Each row of a before or after table is a point. One or more steps were done to the points. Then noise was added and the rows were shuffled. The steps act on columns, c1 being the first. What was done? A step turns or swaps two columns, mirrors them in a line or flattens them onto one, adds a multiple of one to another, or multiplies or shifts one. Angles are multiples of 10 degrees, from the lower column toward the higher: turns from -170 to 170, lines from 10 to 170 but not 90. Use the fewest steps. Two steps may share a column if one is a turn and the other turns, adds or multiplies; they go together, in the order done. Otherwise the lowest column goes first.

Before, 10 rows:
[[  12   77]
 [ -15   12]
 [   4  -38]
 [ -18   22]
 [  -8   -2]
 [  59 -100]
 [   9   -5]
 [  -9   32]
 [  -6    7]
 [ -20   -7]]
After (10 x 2):
[[ 12 -44]
 [-19  17]
 [ -9   4]
 [-12  34]
 [ 12  -6]
 [-18   6]
 [ 75 -89]
 [ -1  80]
 [-10  -3]
 [-19 -13]]
Steps: turn c1 and c2 by 10 degrees

Before, 8 rows:
[[-31 -53  33  27 -33  28]
 [ 27 -24 -13 -34  46  13]
 [ 12  68   0   7  64 -31]
 [-18  27 -13 -56  53 -34]
 [ -4  25 -58 -11  41 -26]
 [-18  15 -19 -26  49  44]
 [  6  56  -9 -23  -7 -26]
 [ 18 -45  26  21 -12 106]]
After (8 x 6):
[[  8  68  -2  12  62 -20]
 [-35 -24 -10  28  46   9]
 [-11  26 -55  -1  42 -18]
 [-22  58  -9   5  -9 -17]
 [-28  17 -20 -20  48  31]
 [ 28 -53  33 -32 -32  21]
 [ 22 -45  26  16  -8  75]
 [-55  27 -14 -21  54 -24]]
Steps: swap c1 and c4; multiply c6 by 0.7

Before, 14 rows:
[[ 48 -17   0 -48 -12 -75  40 -24  -7   6  30 -22]
 [ 10  -3  15  -2 -68  15  43 -16  -6  50  56 -24]
 [-12  33 -54  38 -85 -28  -1 -16 -26  46 -21   3]
 [ 35 -45 -17  22   6 -18 -39 -15  15   2  51 -28]
 [ -3  22 -70   9  36   6 -26 -23 -10 -20   3 -31]
 [ 37  23 -40  -4 -41 -20 -49 -16 -20 -37  -6 -70]
 [-38  27 -50 -16   5 -60 -46  45  11 -59   9 -52]
 [-12 -13  60   9 -15 -17 -19 -58  -9  62  18   4]
 [  7   8 -17   5 -79  36 -13  23 -18  74 -49  36]
 [  0   5 -17 -27  36  -8 -48 -14 -33 -13  28 -64]
 [ 22 -61  70  38 -37  22  52 -53 -40  22  10   7]
 [ 15  17  28   8 -41  17 -14 -43 -23   7  32  51]
 [ 11  56 -37   4  -3 -18 -26  -1  45 -22 -25 -51]
 [-13 -67  42 -26 -54  18  19 -90   2  32  25  21]]
After:
[[ 13  29 -52 -20   8 -59 -58  46   7 -56  12 -51]
 [ -5  33 -54  39 -84 -28  -9 -19 -25  43 -19   2]
 [-22 -66  43 -28 -52  18   4 -90   3  31  25  20]
 [  0 -17   3 -50 -14 -73  65 -25  -8   7  29 -23]
 [-28 -61  74  36 -36  21  48 -51 -36  22   9   6]
 [ 19  20 -70   8  36   5 -15 -20 -13 -18   6 -28]
 [ 13   8 -16   4 -80  38  -6  22 -17  73 -48  37]
 [ 63  22 -44  -5 -41 -21  -3 -17 -20 -39  -8 -70]
 [ 18  13  30   9 -41  17   2 -40 -22   7  31  51]
 [ 38   1 -19 -26  37  -7 -29 -13 -33 -10  29 -62]
 [ 25  59 -35   5  -4 -15  -7   0  45 -25 -24 -51]
 [ 53 -43 -17  24   5 -17   2 -13  15   2  52 -28]
 [ 10 -11  60  10 -14 -17 -19 -60  -9  61  17   3]
 [-27  -4  12  -3 -68  15  33 -14  -5  50  56 -26]]
Steps: turn c1 and c7 by 50 degrees

Before (13 x 20):
[[  7  11 -33 -41 -33 -49 -13  23 -19  24  10  -9 -24 -12  45  24 -44 -22
   14  27]
 [ 38 -41   2  -9  -3   1 -25  27  29  51 -54 -38 -45  28 -42   7   2  10
   22 -13]
 [-38 -34   5  14  22 -31 -10  32 -42  63  27  37  29   5  36   4  12  24
   33   5]
 [-56 -50  54  -7  17  22 -38  18 -23   9 -10  -7  38 -58   2 -21  17  37
   42 -40]
 [ 11   6  28 -49 -48  -5 -44 -37 -22  26 -50  71 -47  -9  38 -25 -11 -59
   16 -12]
 [-45  26  57  41 -19 -26  26 -25 -27  -2  15  10  29  21   9  18 -57  37
   44 -51]
 [-56 -27  69  12  30 -26 -24 -21  10 -26  31  -5  18 -35 -19  -6 -30 -58
  -41 -55]
 [-23  32  28  44  -4   8   5   9  29  51 -33 -19  14  18  63  -1   2 -14
  -56 -28]
 [-33 -48  18 -45 -15  11 -29 -23 -30  27  27  65  51 -73 -18  13 -44  34
   -9  -3]
 [ -5 -24   2 -60 -17 -35  34  13 -46  25  34  21  44 -57  10  -7 -44 -18
  -67  -4]
 [  0 -29   1 -56  22 -28 -54  43 -47 -21  15  29 -43  30  50 -28 -12 -34
  -57  22]
 [  6  42  76 -36  33  44  53 -40  20   3 -68 -31 -19 -39  43  24 -20 -20
  -44   9]
 [-44 -18  54   4 -56  42  36 -28 -34  51 -60  26  23  20  -9  27 -70 -33
  -33  25]]
After (13 x 20):
[[-33 -69  20 -15 -16  12 -31 -26 -28  19  29  65  70 -73 -17  18 -44  62
  -31  21]
 [-39 -24   6  25  26 -30 -10  28 -41  28  24  30  19   6  39   8  10  51
  -23  60]
 [-45 -13  56  13 -58  42  32 -26 -34   6 -60  24  18  17  -6  25 -67  -5
  -90  51]
 [-43  47  57  50 -15 -23  22 -27 -25  42  17  12   4  21  11  20 -57  69
   69 -31]
 [-55 -52  49  12  18  21 -42  15 -23  40 -12  -7  33 -58   3 -22  15  77
   52 -10]
 [-51 -17  66  21  30 -26 -25 -23  11  37  35  -6  11 -35 -20  -7 -29 -24
   11 -51]
 [ -8 -57   3 -30 -16 -30  31  13 -45  19  36  21  69 -58  11  -8 -43 -19
  -83  27]
 [ 37 -43   1 -34  -1   0 -25  28  30  38 -59 -38 -41  28 -42   6   2 -17
  -15  38]
 [-24  54  28  44  -3  10   4  10  31  54 -34 -19  -8  21  60   0   2  -3
  -85  28]
 [  4 -56  -3 -69  23 -29 -54  40 -49 -32  17  29  -9  32  52 -23 -13 -36
  -49  -8]
 [ 12 -22  29 -66 -49  -5 -46 -42 -25  19 -51  67 -13  -7  39 -25 -11 -67
    2  20]
 [  7  32  74 -40  32  43  51 -39  18  -6 -69 -31   1 -37  47  22 -26 -26
  -50   4]
 [  4  -9 -34 -49 -39 -53 -17  21 -19  -6  12 -12  -4 -17  46  26 -47 -28
  -22  36]]
Steps: add -0.7 times c1 to c18; add 0.5 times c4 to c2; turn c4 and c13 by -30 degrees; turn c10 and c20 by 60 degrees; add -1 times c20 to c19
